Each point is reached from the start by the listed moves, each made once or not at all, plus a little noise. Say if it took an odd or an even number of moves. Then give how often each move was made.

Moves:
(1): [0.48 0.24]
(2): [-0.30  0.71]
Start: [-0.07 -0.05]
Points:
[-0.37  0.65] => odd (0, 1)
[-0.06 -0.02] => even (0, 0)
[0.40 0.17] => odd (1, 0)

Moves:
(1): [ 0.55 -0.09 -0.10  0.11]
(2): [ 0.06  0.53 -0.22 -0.05]
(3): [0.11 0.17 0.55 0.06]
(4): [-0.10  0.04 -0.05  0.53]
Start: [-0.05  0.03  0.32  0.02]
Points:
[0.54 0.14 0.71 0.72] => odd (1, 0, 1, 1)
[0.10 0.71 0.62 0.03] => even (0, 1, 1, 0)
[-0.11  0.61  0.05  0.53] => even (0, 1, 0, 1)
[ 0.43 -0.02  0.16  0.64] => even (1, 0, 0, 1)

Moves:
(1): [ 0.64  0.07  0.08  0.00 -0.29  0.11  0.08 -0.27  0.28 -0.18]
(2): [-0.15  0.55  0.20  0.07 -0.16 -0.17  0.12  0.40  0.12 -0.10]
(3): [-0.07 -0.03  0.64 -0.02 -0.19 -0.19  0.05 -0.03 -0.10 -0.22]
(4): [ 0.01 -0.06  0.02  0.72 -0.12  0.06  0.05  0.04 -0.20  0.04]
(5): [ 0.14 -0.04  0.11 -0.09  0.44  0.18  0.07  0.14 -0.01  0.04]
(6): [-0.20  0.15  0.15 -0.14 -0.06  0.53 -0.12 -0.13  0.12 -0.08]
(7): [-0.06 -0.23 -0.18  0.00 -0.01  0.19  0.61  0.02 -0.06 -0.14]
(8): [ 0.03 -0.17 -0.10 -0.08 -0.23  0.11 -0.20  0.42 -0.05  0.09]
Start: [-0.08 -0.08  0.04  0.13 -0.06  0.09  0.32  0.00  0.16 -0.25]
Points:
[ 0.28  0.38  0.40  0.71 -0.25  0.95  1.16  0.23  0.45 -0.67] => even (1, 1, 0, 1, 1, 1, 1, 0)
[-0.25 -0.10  0.10 -0.08 -0.38  0.74 -0.02  0.31  0.22 -0.26] => even (0, 0, 0, 0, 0, 1, 0, 1)
[ 0.30 -0.14  0.14  0.68 -0.52  0.97  0.93 -0.32  0.29 -0.60] => even (1, 0, 0, 1, 0, 1, 1, 0)
[-0.34  0.19  0.21 -0.14 -0.11  0.90  0.81  0.87  0.26 -0.41] => odd (0, 1, 0, 0, 1, 1, 1, 1)
[ 0.29 -0.16  0.86  0.59 -0.95  0.69  0.15  0.08  0.21 -0.62] => odd (1, 0, 1, 1, 0, 1, 0, 1)
[ 0.03 -0.44 -0.02  0.77  0.24  0.51  1.07  0.21 -0.09 -0.32] => odd (0, 0, 0, 1, 1, 0, 1, 0)

Moves:
(1): [ 0.44 -0.32  0.08  0.01 -0.07 -0.19  0.07 -0.08 -0.12 -0.12  0.05  0.20]
(2): [ 0.31  0.64  0.38 -0.04  0.08  0.04  0.28  0.18  0.02 -0.04  0.01 -0.19]
(3): [ 0.03 -0.04  0.44 -0.16 -0.05  0.23 -0.21 -0.14 -0.16  0.16  0.04  0.10]
(4): [-0.11  0.09  0.14  0.77  0.04 -0.30  0.02  0.09 -0.45  0.54  0.06  0.19]
(5): [ 0.24 -0.20  0.00  0.03  0.56  0.06  0.14 -0.24  0.18  0.28 -0.09  0.09]
(6): [ 0.19  0.06 -0.33  0.06 -0.08  0.48  0.14 -0.01 -0.09  0.21  0.14  0.23]
(7): [-0.15  0.06  0.34 -0.33 -0.33 -0.06  0.81 -0.18  0.03  0.20 -0.03  0.11]
(8): [ 0.10 -0.28  0.19 -0.05  0.17  0.07  0.08  0.36  0.33  0.05  0.03  0.04]
(9): [ 0.14  0.27  0.13  0.01 -0.04 -0.06 -0.26 -0.19  0.55  0.03  0.16  0.21]
(10): [ 0.04 -0.06 -0.06 -0.41 -0.36 -0.29 -0.26  0.40  0.08  0.82  0.07  0.05]
(11): [-0.13 -0.30  0.07 -0.17  0.21  0.18 -0.04 -0.03 -0.36 -0.08  0.62 -0.32]
Start: [ 0.10  0.22 -0.35  0.07 -0.07  0.45 -0.22  0.13  0.09 -0.04 -0.11 -0.24]
Points:
[ 0.09  0.35  0.20  0.00 -0.84  0.50  0.28  0.29 -0.50  1.90  0.18  0.46] => odd (0, 0, 1, 1, 0, 1, 1, 0, 0, 1, 0)
[ 0.46  0.98  0.03 -0.24 -0.40  0.91  0.98  0.12  0.05  0.32  0.01 -0.08] => odd (0, 1, 0, 0, 0, 1, 1, 0, 0, 0, 0)
[ 1.22 -0.22  0.54  0.12  0.44  0.74 -0.01  0.66 -0.48  1.77  0.83  0.17] => odd (1, 1, 1, 1, 1, 1, 0, 1, 0, 1, 1)

Moves:
(1): [ 0.98  0.26  0.36  0.03  0.17  0.12 -0.05 -0.19 -0.12 -0.03  0.40  0.06
 -0.23  0.39 -0.26]
(2): [-0.05  1.18 -0.06 -0.16  0.19  0.08 -0.08  0.19 -0.20 -0.29 -0.07 -0.47
  0.11  0.28  0.02]
(3): [ 0.02 -0.05  0.72  0.07  0.16 -0.01  0.03  0.00 -0.30  0.07  0.11 -0.24
  0.13 -0.07  0.16]
(4): [ 0.00  0.14 -0.03  0.95  0.02 -0.01 -0.28 -0.10 -0.19 -0.01  0.39  0.03
 -0.05  0.03  0.01]
(5): [-0.22  0.08 -0.19 -0.16  0.98  0.16 -0.03 -0.04 -0.12  0.14  0.14 -0.10
 -0.01 -0.01 -0.19]
(6): [-0.11 -0.07  0.01  0.00 -0.09  0.63 -0.07 -0.01  0.05 -0.16  0.27  0.03
 -0.06 -0.16 -0.15]
(7): [-0.12 -0.12 -0.04  0.34 -0.07  0.24  0.99  0.23 -0.25  0.22  0.07  0.07
 -0.21  0.06 -0.19]
(8): [ 0.10  0.04  0.12  0.04  0.03 -0.30 -0.30  0.98  0.11 -0.10  0.06  0.18
  0.10 -0.37 -0.15]
(9): [-0.03  0.16  0.26  0.00  0.24 -0.09  0.08  0.01  0.84 -0.01 -0.15 -0.02
 -0.02  0.04 -0.24]
(10): [ 0.03  0.10 -0.05  0.09 -0.13  0.12 -0.15  0.00  0.10  0.70  0.13  0.12
 -0.01  0.09  0.10]
(11): [-0.12 -0.03 -0.11 -0.07 -0.09 -0.24  0.11 -0.13  0.07 -0.05  0.70  0.00
 -0.08 -0.40  0.14]
(12): [-0.17  0.26  0.24  0.03 -0.07  0.09 -0.08  0.04 -0.11  0.01 -0.13  0.63
 -0.31 -0.09  0.06]
(13): [ 0.23  0.11 -0.04  0.16  0.08  0.14  0.04 -0.10  0.06 -0.06 -0.10  0.37
  0.80 -0.10  0.07]
(14): [-0.13 -0.18  0.12 -0.27  0.01  0.11 -0.04  0.03  0.10 -0.17  0.49  0.16
  0.11  0.88  0.02]
Start: [-0.05 -0.01 -0.32 -0.09 -0.05  0.25 -0.43  0.16 -0.47  0.28 -0.15  0.05
  0.14 -0.38  0.48]
Points:
[ 0.06  0.23 -0.05  0.60  0.04  0.27  0.16  1.23  0.38  0.99 -0.19  0.73
  0.80 -0.73 -0.02] => odd (0, 0, 0, 0, 0, 0, 1, 1, 1, 1, 0, 0, 1, 0)
[-0.06  0.40  0.97  0.86  0.29 -0.01 -0.96  0.88  0.08 -0.06  1.15  1.09
  0.74 -0.56  0.59] => even (0, 0, 1, 1, 0, 0, 0, 1, 1, 0, 1, 1, 1, 1)
[ 0.87  0.36  0.82  1.17  0.04  1.03 -1.01 -0.19 -0.88  0.93  1.14  0.09
  0.03 -0.10  0.34] => odd (1, 0, 1, 1, 0, 1, 0, 0, 0, 1, 0, 0, 0, 0)
